Each row is a point. To make a cloud, some directions were put in groups of two or more. Within a group, all points are equally far from the middle, so they leave a hole (a ring in 2 directions, a hollow ball in 3). The other directions are filled evenly. Then the cloud was stretched, turned, moved and blurred a little. Count the holes, and give their numbers of directions, smallest first.

Cloud (13 x 2):
-11; 36
17; 40
-12; -14
1; -60
-7; 40
-11; -10
-35; 3
-30; 5
-1; -17
-35; -24
46; 13
34; -23
5; -51
Holes: 0

Cloud:
39; -25
36; -27
-27; -22
4; -42
23; -38
21; 26
-30; -14
-13; -38
-27; -24
-23; -30
-29; -19
-9; -40
30; 22
Holes: 1 (2)

Cloud:
-19; 26; 28
-20; 37; -24
10; -40; 20
17; 35; 26
9; -38; -31
24; -16; -40
-6; -44; 11
9; -38; -32
-41; 17; -8
4; -46; 8
8; 37; -32
7; -47; 4
32; 36; -6
17; -45; -9
12; 21; 38
37; 32; 3
35; -32; -15
-15; -21; -43
9; -18; -46
Holes: 1 (3)

Cloud:
45; -2; 6; -35
11; -31; -17; 15
55; -18; -5; -9
3; 26; -44; -21
9; 34; -45; -23
39; -12; -47; -33
4; -3; -48; -8
17; 8; -7; -53
22; 10; 37; -19
28; -9; 5; -55
30; 12; 22; -30
26; -5; 31; 15
66; -15; -37; -14
34; -31; -10; 12
-17; 33; 30; -12
-31; 2; 0; 31
27; -1; -54; -29
-33; 13; 16; 33
6; 11; 46; 9
8; 7; -6; 52
3; 49; -15; 26
8; -18; 51; 13
-3; -11; -14; 40
11; -13; 24; -62
7; 24; -1; 47
-11; 36; 23; 6
1; 5; 8; 47
20; -39; 36; -10
42; 21; -6; 38
10; -45; 19; -43
5; 38; 8; -21
Holes: 1 (3)

Cloud (50 x 6):
-12; -28; 0; -21; -16; 29
-31; 48; 10; -18; -16; 27
-22; 1; -64; -6; 10; -24
31; -3; -43; 13; -39; -10
21; -21; -58; 6; -13; -34
-28; 10; -51; 47; 19; 20
25; -1; -39; -2; 47; 6
6; 41; -42; 22; -3; -24
-1; -37; 25; -12; 10; -2
-35; -27; 3; 11; -5; -42
5; -21; -19; 34; -37; -27
18; -24; -49; 12; -29; -24
33; -3; -39; 6; 9; -56
-22; 55; -9; 27; -16; 26
26; 1; 8; 50; -10; 26
0; -3; -61; -12; 14; -40
1; -28; -34; 8; -38; -9
17; -12; -45; -17; 38; -33
-13; -2; -7; 50; 24; 45
17; 46; 29; 13; -24; 14
-16; 37; -50; 18; -11; 35
21; 14; 0; -55; -13; -17
-34; 7; -17; -23; 34; -33
-47; 10; 3; -6; -18; 45
1; 26; 42; -25; -12; 0
13; -21; -44; -30; -18; -34
-10; 8; 7; 57; 18; 8
39; 28; -31; 26; -17; -34
49; 34; 13; -4; -23; 11
29; 20; -58; 13; -17; -19
-18; 49; -38; 22; -12; 3
33; -15; 5; -36; 18; -34
10; -46; -1; 14; 17; -37
-31; 7; -29; -16; -17; 45
-48; 6; -2; 13; -35; -5
0; 35; 23; -36; 16; 1
-23; 44; -5; 5; 12; 57
4; -16; -66; 38; 7; 5
41; 49; 9; -1; -20; 10
-6; 44; -24; 11; -27; -28
27; 5; -32; 6; 33; 41
-31; 20; 36; -9; 9; 28
-16; 52; -23; 3; -7; 46
-27; -9; -10; 46; -3; -31
5; -11; -17; 44; -40; 1
20; -14; -27; -32; -34; -27
22; -9; 0; 10; 17; -59
-31; -10; -53; 37; -12; 14
-7; -28; -35; 57; 7; 1
21; 55; -24; 25; -9; -4
Holes: 2 (3, 3)

Cloud (86 x 8):
-9; 22; 3; -6; 7; -11; 34; 7
-45; 27; -5; -9; 19; -14; 4; 16
-7; -4; -33; -34; -10; -10; -12; -16
-25; 24; -15; -46; -38; -29; 7; 25
11; 13; 26; -7; 17; -9; 41; -1
19; -4; -24; -29; 39; -7; 24; 4
-38; 31; 12; 13; 20; 30; 20; 15
27; 18; 18; -31; 42; -59; -3; 34
7; 16; -51; -7; -1; -28; -15; 3
-34; 21; 56; -22; -12; 38; 29; 7
23; 15; -27; -33; 43; 24; -15; 30
6; 12; 13; -59; -8; 30; -5; -24
0; 9; -38; -41; 28; -16; 26; -12
-42; 45; 13; 3; -18; 32; 33; 19
-28; 18; -18; -21; 24; -6; 60; 24
-20; 60; 45; 33; 4; -11; 15; 10
-18; -4; 1; -14; 23; 2; 12; -45
21; 17; -18; -69; 50; -11; -2; 26
30; -9; 21; 3; -13; 11; 11; -44
-3; 31; 12; -13; 30; -9; -32; -7
-33; -31; -33; -54; 17; 8; 0; -15
-57; 43; 25; 6; 5; -7; 8; 0
34; 21; -32; 14; 36; 5; 48; 4
3; 22; -16; -18; -28; -28; 25; 52
40; 28; -9; -11; 42; 43; -18; -10
-56; 29; 0; -8; -3; -19; -24; 33
-14; 25; -8; -6; -25; -52; -22; 33
34; 22; 4; -17; 62; -23; -7; 2
17; 41; 35; -58; 0; 4; 43; 36
-5; 43; 2; -10; -10; -31; -49; 2
-5; 21; 15; 33; 45; 24; -16; 5
-1; 28; -38; -28; -24; -25; 30; -10
-46; 16; -21; -11; 24; -9; -17; -40
-29; 36; -2; 34; 28; -27; -11; 10
-31; -15; 26; 5; 28; 7; 1; 13
-33; -11; -23; -37; 1; 8; -14; -23
-38; 0; 18; -23; 9; -20; 37; 23
25; 31; 9; -53; -11; -7; 26; 10
8; 10; -23; -54; -41; -27; 18; -45
1; 45; 14; 15; -16; -34; 58; -14
10; 8; -62; 9; 28; -19; -40; 27
12; 26; 18; -34; 75; 33; 8; -23
-11; -13; -35; -20; 20; -43; -7; -14
-14; -16; 20; 23; 20; 21; 16; 27
-20; -10; -31; 12; -17; 30; -29; 29
17; 19; -13; 14; 16; 7; 4; -12
-2; 12; -59; -25; 20; -52; -41; -10
-4; 34; 16; -59; 22; -33; -29; -1
-20; 31; -16; 14; 41; 27; 32; -3
-54; 6; -25; -39; 2; -15; -1; -4
7; 7; 30; -27; 20; -35; 33; -48
16; -2; -7; -100; -15; 22; 6; -45
20; -33; -20; -33; 13; -36; -6; -4
9; 23; -24; -40; -33; 13; 0; 49
44; 11; 9; -23; 6; -15; 52; -23
46; 8; 0; -30; -14; -21; 8; -40
-58; 15; -7; -48; 48; -14; -1; 21
-9; 33; -18; -5; 1; -65; 28; 44
-7; 27; 13; 33; 36; 3; -17; 38
-17; 19; -45; -12; 30; -10; -9; 44
-56; 14; 16; 25; 0; 18; -19; -5
7; 30; -10; 17; -17; -7; 30; -26
-59; 7; -18; -63; 9; -9; 4; 16
-47; 15; 15; 4; -1; -38; 41; 43
23; 12; -6; 15; -32; -8; -2; 43
-3; -1; -31; 11; 12; 31; -52; -13
14; 55; -28; -25; -23; -47; 19; 37
-37; 7; 13; 13; -17; 12; -35; 39
2; 41; 9; 19; 58; 21; -6; 21
42; 62; -18; -19; 41; 9; 35; 3
-35; -2; -11; -18; -19; -59; -8; 8
6; 34; 14; -85; 16; -18; -5; 18
7; 15; -77; -10; -7; 46; -5; 7
63; 35; -9; -15; 24; -1; 28; -15
20; -20; 0; 5; 30; 8; 30; 5
-29; 12; -44; -11; 17; -50; -5; 20
-4; 52; -31; 17; -20; 21; 24; 38
1; 44; -23; -45; -43; -39; 7; -41
39; 46; 12; -48; 27; -33; 48; 28
-9; 30; -41; -36; 54; -9; 9; 20
-54; 7; 33; -23; -30; 9; -15; 5
-39; 12; -1; -42; -15; -3; 15; 44
-16; 18; 25; -49; 22; -30; 11; 20
41; 23; 18; -7; -25; 22; -24; 5
-26; 52; 20; 10; -21; 4; -26; 15
-17; 56; -23; -11; 16; -70; 9; 60
Holes: 0

Cloud (104 x 9):
28; -44; 32; 8; -44; 7; 1; -8; 33
5; -26; -22; 7; -11; 59; -29; -42; 2
18; -37; 50; 17; -11; 7; 6; -8; 19
-14; 0; -49; 12; 20; -9; -14; -82; -13
-18; -5; 4; -36; -45; 47; 15; 10; 14
-2; -8; -10; 31; -4; -73; -15; -48; 1
-17; -2; 63; -4; 7; -16; -33; 21; 14
-18; -16; 2; -22; -41; 15; -48; 23; 33
-10; -43; -38; -38; 0; 17; -13; 20; -6
-23; 9; -12; 6; 6; 66; -15; 30; 17
4; -20; 2; -8; -3; -47; 32; -29; -38
14; -31; 1; 12; -61; 52; 19; 15; 0
-45; 18; -16; 27; -25; 21; -1; -39; -25
-32; -16; -13; -34; 22; -7; 10; -61; 49
-1; -2; 46; 9; -55; 19; -22; 5; -22
-8; -53; -7; -30; 8; 40; -10; 37; 6
-44; 33; 0; -4; -10; -21; -20; -25; -22
3; -5; 44; 1; -27; -38; -47; 42; -26
-5; -12; 44; -19; -51; 11; -7; -11; -13
-21; -64; -22; -11; -44; 0; 24; -6; 11
-38; -40; 6; -11; -1; 18; 36; 8; -20
-29; -35; -47; -6; -31; 24; 36; -43; -2
-12; 6; 57; -12; -37; -22; 3; 27; 3
-27; -8; 41; 5; -15; -51; 12; 33; 3
-14; -2; -29; 38; -40; 70; 19; 2; -14
-37; 26; -9; -14; -30; -22; 1; -35; -5
42; -5; -19; 21; -17; 10; -28; 6; -9
-26; -21; -11; 38; 26; 42; -7; -4; 20
3; -2; 42; 14; -64; 11; -14; -3; -5
20; -19; -32; -5; -17; -36; 39; -44; 4
-7; -7; 12; -64; -3; -29; -24; -24; 5
-17; -27; -12; -11; 32; -20; 32; -68; 32
-20; -50; -19; 26; -17; 33; 40; -34; 12
13; -27; -1; 17; -52; 27; 20; -9; 61
-2; -15; 0; 17; -3; -32; -3; 47; -47
-27; 7; -23; 51; -9; 8; -2; 22; -46
-15; -44; -14; 1; 22; -40; -11; -28; -59
25; 19; -39; -2; -1; 28; 4; 12; 32
-60; -40; -10; -2; -13; 8; -21; -12; -1
-21; 1; -5; 55; -24; -9; 4; -32; 22
0; 5; -26; 12; 51; 8; -11; 30; -10
2; -60; 25; -12; 42; 2; -15; -24; 8
-6; -23; 11; 13; 0; 18; 40; -11; -45
-5; -58; -36; 17; 7; 24; 5; -28; -30
33; -58; -23; -15; -25; -9; 20; -29; 19
-9; -15; 1; -35; 35; -47; -56; -4; -20
-18; -32; -43; -13; 12; -28; 0; 22; -24
7; -54; -37; -15; -24; -2; 29; -21; -13
-14; 18; -2; 16; -11; 48; -8; -4; -60
-7; 7; 46; 2; 2; -62; -27; 32; -39
-27; 12; 17; 0; 43; 33; -25; -12; -7
-1; -44; -21; 37; -18; -9; 5; 21; -26
22; -31; -43; 28; -24; -3; 21; 5; 6
-32; 11; -22; 14; 28; -13; -1; 30; -42
13; -47; -35; 27; 15; 4; -19; -14; -27
10; -19; -23; 20; -45; 39; 13; -4; 64
-30; 25; -17; 28; -49; 40; -2; -16; -12
-15; -6; -31; -35; 18; -25; 31; -26; 43
-44; 6; 17; -6; -1; -59; 17; -19; -11
2; 33; 2; 24; -8; 1; -13; -51; -14
-14; -13; -19; 4; 66; -51; -24; -19; -3
-14; 22; -2; 24; -50; -41; -36; -9; -12
-49; -38; -9; 8; -9; -27; -16; 20; 25
-16; 16; -44; 23; -22; 7; 11; 25; -31
-26; -11; -42; 13; 50; 11; 14; -69; 0
-9; -11; 33; -29; -40; 34; -24; 5; -17
7; -2; -11; 8; 16; 66; -12; -43; -20
-11; -21; -15; 26; -39; 52; -31; -11; -20
-23; -46; -6; -27; 62; -20; 18; -37; 11
6; -2; 47; 25; 18; 11; -25; -4; 4
31; 24; 0; -4; 8; 25; -2; -33; -10
-2; -30; -73; 2; 6; -15; 16; -49; 42
-36; -16; 33; -9; -7; 14; -52; 14; 5
25; 12; -28; 21; 19; 42; 16; 21; 4
41; -5; 19; 9; -21; 16; -1; 21; 34
-27; -21; -46; -18; 1; 19; -17; -24; -42
-34; 4; 13; 34; -19; 20; -19; -39; -31
15; -45; 18; -27; -54; -30; -24; 6; -4
2; -13; -30; -44; 8; 57; -13; -35; 34
-13; -4; 19; 2; 6; -20; 21; 53; -19
17; -4; -3; -6; 3; 77; 29; 12; 26
6; -51; -6; -45; -47; -8; 1; 7; 8
-2; 22; 7; -6; -33; 1; -41; 43; -8
-2; -38; -9; -39; 3; 4; -38; 18; -29
0; -67; 22; 18; -29; -13; 18; -13; 6
-24; -38; 26; -17; 23; -5; 7; -47; 43
-8; -26; 30; -39; 23; 41; -19; 18; -19
-22; -9; -7; -36; -28; -55; -19; -47; -6
-39; -41; -1; -32; 52; -50; -15; -26; -11
-2; 3; -17; -20; -37; -9; -7; 40; 34
11; -12; -82; 6; 15; 20; -8; -44; -2
5; -5; -57; 26; -32; -23; 26; -27; 19
-8; -18; -6; 20; -75; 33; 3; -24; 34
9; -31; -1; -59; 28; -18; 8; 7; -7
-36; -25; -30; 23; -4; -72; -21; -28; -26
4; -53; 18; -33; -14; -38; -8; 43; 10
1; -43; 16; -36; 56; -2; 19; -22; 5
-6; -19; 5; -3; 34; -23; -6; -77; -2
11; -25; 1; 4; 24; -24; 26; -43; -43
-17; -32; -42; 3; -49; 54; -6; -22; -3
2; -31; 42; -22; -1; 30; 21; 36; 33
23; -19; -21; 21; -37; -37; 27; -5; 10
-11; 5; -71; 1; 45; 28; 13; -48; 7
36; 17; 4; 2; 24; 28; 11; -12; -20
Holes: 3 (2, 3, 4)
